Every row gives one point. Examples show where two turns around zero, p and q, send a point. Write where each new point lands after one turn and then the other. Backwards means that the second turn is done in reverse. Each puzzle has new turns, and all numbers are rounded.
In the rows, 128 means zero.

Turn p:
| 124 |  67 | => | 185 | 105 |
| 166 | 157 | => | 112 | 173 |
| 107 | 109 | => | 140 | 102 |
| 115 | 179 | => |  75 | 131 |
Turn q:
| 117 | 179 | => |  77 | 117 |
| 159 |  73 | => | 183 | 159 |
| 108 | 132 | => | 124 | 108 |
Where do these land?
q, then p: | 161 | 131 | => |  96 | 135 |
p, then q: | 71 | 93 | => | 193 | 144 |
p, then q: | 152 | 160 | => |  95 | 105 |

Turn p:
| 187 | 132 | 128 | => |  87 | 166 | 109 |
|  91 | 137 | 154 | => | 174 | 122 | 130 |
|  66 |  95 | 143 | => | 173 |  73 | 119 |
| 168 | 147 |  87 | => |  78 | 151 | 153 |
Turn q:
| 129 | 146 |  70 | => | 159 |  83 | 101 |
| 117 |  86 |  96 | => |  95 | 100 |  96 |
| 112 | 156 | 204 | => | 138 | 204 | 158 |
| 155 | 124 | 142 | => | 120 | 124 | 157 |
Where do these land?
q, then p: |  84 | 160 |  84 | => |  60 | 129 | 146 |
q, then p: | 152 |  78 | 153 | => | 184 | 103 | 129 |
q, then p backwards: | 124 | 176 |  84 | => |  80 | 112 | 169 |
p, then q: | 131 | 108 | 193 | => | 152 |  64 | 129 |
q, then p: | 149 | 118 | 126 | => | 141 | 117 | 112 |
